Rows are points. The points of each table are mixes of a few directions, plus a little noise. Count the directions of each table, and those that both share. Where both have some left over, give the other angles between the two spaces (their principal angles), to ten degrees, smallest first.

First (4 x 3)
| -0.008 |  0.053 | -0.009 |
| -0.081 | -0.051 | -0.049 |
|  0.051 |  0.005 |  0.032 |
|  0.039 | -0.007 |  0.026 |
Second (7 x 3)
|  0.002 |  0.054 | -0.043 |
|  0.004 |  0.032 | -0.024 |
| -0.036 | -0.056 |  0.019 |
|  0.031 | -0.018 |  0.043 |
| -0.042 | -0.048 |  0.003 |
| -0.019 |  0.057 | -0.065 |
|  0.062 | -0.017 |  0.071 |
Directions: first 2, second 2, shared 1; angles 30

First (7 x 4)
|  0.109 | -0.032 | -0.024 | -0.012 |
| -0.015 |  0.004 |  0.003 |  0.002 |
| -0.007 |  0.002 |  0.002 |  0.000 |
| -0.119 |  0.035 |  0.026 |  0.014 |
|  0.108 | -0.033 | -0.024 | -0.013 |
| -0.028 |  0.009 |  0.006 |  0.003 |
| -0.049 |  0.015 |  0.011 |  0.006 |
Second (5 x 4)
|  0.040 | -0.015 | -0.008 | -0.005 |
| -0.056 |  0.038 |  0.012 |  0.009 |
| -0.044 | -0.126 |  0.016 | -0.013 |
|  0.030 |  0.023 | -0.008 |  0.001 |
|  0.030 |  0.080 | -0.010 |  0.009 |
Directions: first 1, second 2, shared 1

First (7 x 8)
| -0.054 |  0.047 | -0.050 | -0.071 |  0.008 | -0.035 | -0.002 |  0.010 |
|  0.069 | -0.045 |  0.030 | -0.031 |  0.000 |  0.016 |  0.094 | -0.107 |
|  0.004 |  0.033 |  0.001 |  0.053 | -0.014 | -0.008 | -0.029 |  0.037 |
|  0.049 | -0.025 |  0.045 |  0.091 | -0.014 |  0.027 | -0.014 |  0.011 |
| -0.054 | -0.015 | -0.027 | -0.074 |  0.021 | -0.003 | -0.011 |  0.008 |
|  0.044 | -0.031 |  0.039 |  0.063 | -0.009 |  0.025 |  0.000 | -0.004 |
| -0.058 |  0.037 | -0.038 | -0.031 |  0.006 | -0.023 | -0.038 |  0.046 |
Second (10 x 8)
| -0.058 |  0.024 |  0.018 |  0.024 | -0.046 | -0.023 |  0.004 | -0.023 |
|  0.080 | -0.033 | -0.025 | -0.033 |  0.064 |  0.033 | -0.004 |  0.033 |
|  0.061 | -0.024 | -0.021 | -0.026 |  0.046 |  0.022 | -0.007 |  0.025 |
| -0.064 |  0.053 | -0.016 |  0.024 | -0.090 | -0.082 | -0.077 | -0.036 |
| -0.064 | -0.004 |  0.057 |  0.028 | -0.013 |  0.031 |  0.086 | -0.018 |
| -0.039 |  0.016 |  0.014 |  0.017 | -0.030 | -0.014 |  0.005 | -0.016 |
|  0.038 |  0.013 | -0.046 | -0.018 | -0.005 | -0.037 | -0.077 |  0.007 |
|  0.108 | -0.026 | -0.054 | -0.045 |  0.064 |  0.010 | -0.054 |  0.039 |
| -0.014 | -0.014 |  0.029 |  0.007 |  0.015 |  0.032 |  0.056 |  0.001 |
| -0.046 | -0.006 |  0.044 |  0.020 | -0.004 |  0.029 |  0.069 | -0.012 |
Directions: first 3, second 2, shared 0; angles 50, 80

First (7 x 9)
| -0.047 | -0.048 | -0.022 |  0.068 |  0.051 |  0.045 | -0.051 | -0.035 |  0.000 |
| -0.015 |  0.015 |  0.043 | -0.066 | -0.016 | -0.020 |  0.039 |  0.012 |  0.013 |
|  0.025 |  0.062 | -0.010 |  0.055 |  0.035 |  0.011 | -0.011 | -0.047 | -0.069 |
|  0.035 | -0.027 |  0.003 | -0.091 | -0.097 | -0.047 |  0.040 |  0.099 |  0.073 |
|  0.011 | -0.017 | -0.003 |  0.040 |  0.057 | -0.018 | -0.030 | -0.061 | -0.015 |
| -0.012 |  0.007 |  0.009 | -0.044 | -0.052 |  0.006 |  0.030 |  0.057 |  0.021 |
| -0.004 |  0.010 | -0.017 |  0.040 |  0.023 |  0.019 | -0.021 | -0.024 | -0.026 |
Second (8 x 9)
| -0.029 | -0.030 |  0.013 |  0.003 | -0.033 |  0.031 | -0.036 |  0.017 | -0.039 |
| -0.033 |  0.063 | -0.020 | -0.032 |  0.038 |  0.013 | -0.039 |  0.089 | -0.012 |
|  0.013 |  0.018 |  0.007 | -0.032 |  0.019 |  0.067 | -0.055 |  0.039 |  0.027 |
| -0.049 |  0.038 | -0.021 | -0.004 |  0.060 |  0.058 | -0.060 |  0.055 |  0.002 |
|  0.008 | -0.054 |  0.012 |  0.041 | -0.008 |  0.021 |  0.012 | -0.075 |  0.015 |
|  0.071 | -0.053 |  0.025 |  0.012 | -0.066 | -0.071 |  0.085 | -0.090 |  0.012 |
|  0.009 | -0.033 |  0.004 |  0.031 | -0.015 | -0.026 |  0.038 | -0.059 |  0.001 |
|  0.010 |  0.051 | -0.019 | -0.018 |  0.004 | -0.090 |  0.056 |  0.024 | -0.006 |
Directions: first 4, second 4, shared 1; angles 50, 70, 90

First (10 x 12)
|  0.006 |  0.014 |  0.013 |  0.035 | -0.079 | -0.036 |  0.049 | -0.039 |  0.006 | -0.004 | -0.052 |  0.048 |
| -0.010 |  0.029 | -0.031 | -0.007 |  0.038 |  0.006 | -0.032 |  0.067 |  0.052 | -0.020 |  0.055 | -0.021 |
|  0.007 | -0.098 | -0.009 | -0.053 |  0.051 |  0.034 |  0.005 | -0.023 | -0.042 | -0.027 |  0.048 | -0.038 |
| -0.001 |  0.097 | -0.018 |  0.047 | -0.018 | -0.028 | -0.035 |  0.080 |  0.077 | -0.003 |  0.014 |  0.005 |
| -0.030 |  0.064 |  0.029 |  0.038 | -0.086 | -0.025 |  0.058 | -0.073 | -0.012 |  0.052 | -0.122 |  0.083 |
|  0.030 | -0.055 |  0.021 | -0.021 |  0.046 |  0.021 | -0.039 | -0.001 | -0.056 |  0.010 |  0.028 | -0.051 |
| -0.026 |  0.031 | -0.017 | -0.020 |  0.055 |  0.024 | -0.032 |  0.045 |  0.025 |  0.013 |  0.025 | -0.017 |
|  0.032 | -0.025 |  0.029 |  0.035 | -0.077 | -0.036 |  0.040 | -0.055 | -0.032 | -0.008 | -0.047 |  0.026 |
| -0.008 | -0.025 |  0.005 | -0.043 |  0.086 |  0.048 | -0.046 |  0.011 | -0.041 |  0.030 |  0.026 | -0.046 |
| -0.004 | -0.031 | -0.021 | -0.010 | -0.015 | -0.006 |  0.033 | -0.009 |  0.020 | -0.041 |  0.018 |  0.012 |
Second (9 x 12)
| -0.107 | -0.025 |  0.012 |  0.060 | -0.022 | -0.042 | -0.048 |  0.000 |  0.019 | -0.033 |  0.024 |  0.050 |
|  0.131 | -0.023 | -0.002 | -0.003 | -0.101 |  0.033 |  0.030 |  0.077 |  0.080 | -0.026 | -0.029 |  0.049 |
| -0.055 |  0.064 | -0.008 | -0.023 | -0.036 | -0.019 |  0.023 |  0.004 | -0.032 | -0.031 |  0.013 | -0.029 |
| -0.054 |  0.055 | -0.015 | -0.048 |  0.045 | -0.027 |  0.023 | -0.034 | -0.067 |  0.014 |  0.007 | -0.075 |
| -0.044 |  0.050 | -0.005 | -0.023 |  0.009 | -0.009 |  0.015 | -0.018 | -0.044 | -0.005 |  0.010 | -0.039 |
|  0.061 | -0.118 |  0.008 |  0.037 |  0.067 |  0.000 | -0.046 | -0.008 |  0.054 |  0.052 | -0.021 |  0.041 |
|  0.053 | -0.051 |  0.027 |  0.047 |  0.052 |  0.068 | -0.037 | -0.027 |  0.014 |  0.031 |  0.003 |  0.048 |
| -0.030 |  0.032 | -0.007 | -0.013 | -0.033 | -0.020 |  0.015 |  0.012 | -0.009 | -0.022 |  0.004 | -0.013 |
|  0.045 |  0.016 | -0.008 | -0.034 |  0.019 |  0.016 |  0.025 | -0.004 | -0.017 |  0.019 | -0.011 | -0.034 |
Directions: first 4, second 4, shared 0; angles 30, 70, 80, 90

First (10 x 14)
|  0.019 |  0.023 | -0.014 | -0.053 |  0.012 | -0.032 | -0.043 | -0.088 | -0.016 |  0.025 |  0.030 |  0.003 | -0.035 |  0.024 |
|  0.003 | -0.043 | -0.023 |  0.089 | -0.007 |  0.044 |  0.042 |  0.085 |  0.015 | -0.022 | -0.005 | -0.021 |  0.017 |  0.001 |
| -0.034 |  0.008 |  0.050 | -0.005 | -0.014 |  0.010 |  0.028 |  0.063 |  0.010 | -0.020 | -0.047 |  0.017 |  0.042 | -0.043 |
|  0.055 |  0.039 | -0.048 | -0.012 | -0.008 | -0.066 | -0.029 | -0.112 | -0.054 |  0.009 |  0.032 | -0.036 | -0.044 |  0.064 |
| -0.040 | -0.079 | -0.005 | -0.057 |  0.072 |  0.097 | -0.064 |  0.001 |  0.087 |  0.067 |  0.072 |  0.061 | -0.040 | -0.033 |
| -0.029 |  0.035 |  0.060 | -0.009 | -0.028 | -0.020 |  0.039 |  0.052 | -0.011 | -0.034 | -0.067 |  0.009 |  0.052 | -0.040 |
|  0.007 |  0.012 |  0.005 |  0.069 | -0.038 | -0.014 |  0.057 |  0.062 | -0.024 | -0.045 | -0.047 | -0.030 |  0.039 |  0.000 |
|  0.051 |  0.045 | -0.038 |  0.001 | -0.019 | -0.069 | -0.012 | -0.090 | -0.057 | -0.004 |  0.013 | -0.039 | -0.029 |  0.057 |
| -0.041 | -0.018 |  0.035 | -0.063 |  0.031 |  0.037 | -0.029 |  0.007 |  0.044 |  0.028 |  0.007 |  0.048 |  0.001 | -0.042 |
|  0.009 | -0.021 | -0.023 |  0.039 |  0.000 |  0.016 |  0.009 |  0.020 |  0.006 | -0.003 |  0.011 | -0.013 | -0.005 |  0.011 |
Second (8 x 14)
|  0.059 | -0.008 |  0.060 | -0.080 |  0.008 |  0.017 | -0.072 | -0.036 | -0.007 |  0.050 |  0.021 | -0.003 | -0.060 |  0.043 |
| -0.043 | -0.037 |  0.012 | -0.005 | -0.032 | -0.072 | -0.043 |  0.013 |  0.053 | -0.013 | -0.030 |  0.038 | -0.010 | -0.002 |
| -0.044 |  0.015 |  0.078 | -0.078 | -0.048 | -0.034 |  0.015 |  0.048 | -0.037 |  0.002 | -0.031 | -0.011 |  0.004 | -0.006 |
| -0.055 | -0.051 | -0.040 |  0.027 |  0.000 | -0.017 | -0.012 |  0.020 |  0.053 | -0.005 |  0.012 |  0.028 | -0.004 | -0.014 |
|  0.000 |  0.078 | -0.004 | -0.030 | -0.035 | -0.078 |  0.034 | -0.056 | -0.081 | -0.021 | -0.018 | -0.035 |  0.014 |  0.016 |
|  0.082 |  0.023 | -0.043 |  0.074 |  0.055 |  0.078 |  0.019 | -0.031 | -0.003 | -0.004 |  0.016 | -0.013 |  0.018 |  0.000 |
|  0.018 |  0.026 | -0.010 | -0.014 |  0.033 |  0.096 |  0.060 |  0.011 | -0.063 |  0.025 |  0.048 | -0.046 |  0.009 | -0.004 |
| -0.016 | -0.045 | -0.054 |  0.106 |  0.020 |  0.010 | -0.001 |  0.030 |  0.084 | -0.034 | -0.019 |  0.042 |  0.030 | -0.032 |
Directions: first 3, second 5, shared 2; angles 50

First (11 x 20)
| -0.005 |  0.011 | -0.031 | -0.028 | -0.008 | -0.003 | -0.017 | -0.079 |  0.024 | -0.008 |  0.063 | -0.043 |  0.097 | -0.011 |  0.029 |  0.002 | -0.019 | -0.016 | -0.002 | -0.036 |
| -0.005 |  0.010 | -0.030 | -0.027 | -0.008 | -0.003 | -0.016 | -0.077 |  0.023 | -0.008 |  0.061 | -0.041 |  0.095 | -0.011 |  0.028 |  0.002 | -0.019 | -0.016 | -0.002 | -0.035 |
| -0.006 |  0.012 | -0.036 | -0.032 | -0.009 | -0.003 | -0.020 | -0.091 |  0.027 | -0.010 |  0.073 | -0.049 |  0.113 | -0.013 |  0.034 |  0.002 | -0.022 | -0.019 | -0.003 | -0.042 |
|  0.005 | -0.010 |  0.028 |  0.025 |  0.007 |  0.002 |  0.015 |  0.070 | -0.021 |  0.007 | -0.056 |  0.038 | -0.087 |  0.010 | -0.026 | -0.002 |  0.017 |  0.014 |  0.002 |  0.032 |
|  0.004 | -0.008 |  0.022 |  0.020 |  0.006 |  0.002 |  0.012 |  0.057 | -0.017 |  0.006 | -0.045 |  0.031 | -0.070 |  0.008 | -0.021 | -0.001 |  0.014 |  0.012 |  0.002 |  0.026 |
| -0.005 |  0.011 | -0.031 | -0.028 | -0.008 | -0.003 | -0.017 | -0.079 |  0.024 | -0.008 |  0.063 | -0.043 |  0.098 | -0.011 |  0.029 |  0.002 | -0.019 | -0.016 | -0.002 | -0.036 |
|  0.007 | -0.014 |  0.040 |  0.036 |  0.010 |  0.003 |  0.022 |  0.102 | -0.031 |  0.011 | -0.082 |  0.055 | -0.127 |  0.014 | -0.038 | -0.003 |  0.025 |  0.021 |  0.003 |  0.047 |
| -0.002 |  0.003 | -0.010 | -0.009 | -0.003 | -0.001 | -0.005 | -0.025 |  0.008 | -0.003 |  0.020 | -0.014 |  0.031 | -0.004 |  0.009 |  0.001 | -0.006 | -0.005 | -0.001 | -0.012 |
|  0.008 | -0.016 |  0.047 |  0.042 |  0.012 |  0.004 |  0.026 |  0.119 | -0.036 |  0.013 | -0.095 |  0.064 | -0.147 |  0.016 | -0.044 | -0.003 |  0.029 |  0.024 |  0.003 |  0.054 |
| -0.007 |  0.015 | -0.043 | -0.039 | -0.011 | -0.004 | -0.024 | -0.110 |  0.033 | -0.012 |  0.088 | -0.059 |  0.136 | -0.015 |  0.040 |  0.003 | -0.027 | -0.023 | -0.003 | -0.050 |
|  0.008 | -0.015 |  0.044 |  0.040 |  0.012 |  0.004 |  0.024 |  0.113 | -0.034 |  0.012 | -0.090 |  0.061 | -0.139 |  0.016 | -0.041 | -0.003 |  0.027 |  0.023 |  0.003 |  0.051 |
Second (10 x 20)
|  0.006 | -0.029 |  0.029 |  0.022 | -0.009 | -0.009 |  0.016 |  0.034 | -0.036 |  0.000 | -0.033 |  0.049 | -0.065 | -0.001 |  0.016 | -0.012 |  0.010 |  0.006 |  0.002 |  0.032 |
|  0.000 |  0.096 |  0.039 | -0.009 | -0.059 | -0.063 |  0.021 |  0.116 | -0.023 |  0.068 | -0.048 | -0.032 |  0.056 | -0.024 |  0.011 | -0.016 | -0.044 | -0.006 | -0.011 | -0.049 |
|  0.001 | -0.010 |  0.001 |  0.004 |  0.002 |  0.002 |  0.002 | -0.002 | -0.006 | -0.005 | -0.003 |  0.008 | -0.012 |  0.000 |  0.002 |  0.002 |  0.003 |  0.002 |  0.003 |  0.007 |
| -0.008 | -0.049 | -0.087 | -0.023 |  0.077 |  0.078 | -0.045 | -0.171 |  0.084 | -0.074 |  0.105 | -0.044 |  0.044 |  0.027 | -0.036 |  0.037 |  0.031 | -0.002 |  0.010 | -0.003 |
|  0.004 | -0.018 |  0.034 |  0.021 | -0.019 | -0.020 |  0.019 |  0.056 | -0.046 |  0.013 | -0.047 |  0.048 | -0.063 | -0.006 |  0.020 | -0.016 |  0.002 |  0.007 |  0.000 |  0.029 |
|  0.001 | -0.016 |  0.004 |  0.005 |  0.001 |  0.001 |  0.003 |  0.002 | -0.008 | -0.003 | -0.005 |  0.016 | -0.020 |  0.001 |  0.004 |  0.000 |  0.006 |  0.002 |  0.002 |  0.012 |
|  0.003 |  0.072 |  0.043 | -0.002 | -0.054 | -0.059 |  0.023 |  0.110 | -0.033 |  0.060 | -0.052 | -0.013 |  0.029 | -0.021 |  0.014 | -0.018 | -0.035 | -0.005 | -0.010 | -0.032 |
|  0.001 |  0.021 |  0.020 |  0.004 | -0.021 | -0.021 |  0.010 |  0.042 | -0.016 |  0.021 | -0.022 |  0.003 |  0.001 | -0.008 |  0.010 | -0.010 | -0.012 | -0.002 | -0.003 | -0.005 |
|  0.001 | -0.031 |  0.014 |  0.015 |  0.000 |  0.001 |  0.008 |  0.009 | -0.022 | -0.007 | -0.019 |  0.036 | -0.048 |  0.001 |  0.011 | -0.008 |  0.013 |  0.006 |  0.001 |  0.027 |
| -0.011 | -0.035 | -0.104 | -0.035 |  0.083 |  0.088 | -0.055 | -0.196 |  0.108 | -0.080 |  0.126 | -0.066 |  0.077 |  0.029 | -0.045 |  0.043 |  0.027 | -0.004 |  0.009 | -0.018 |
Directions: first 1, second 2, shared 0; angles 30
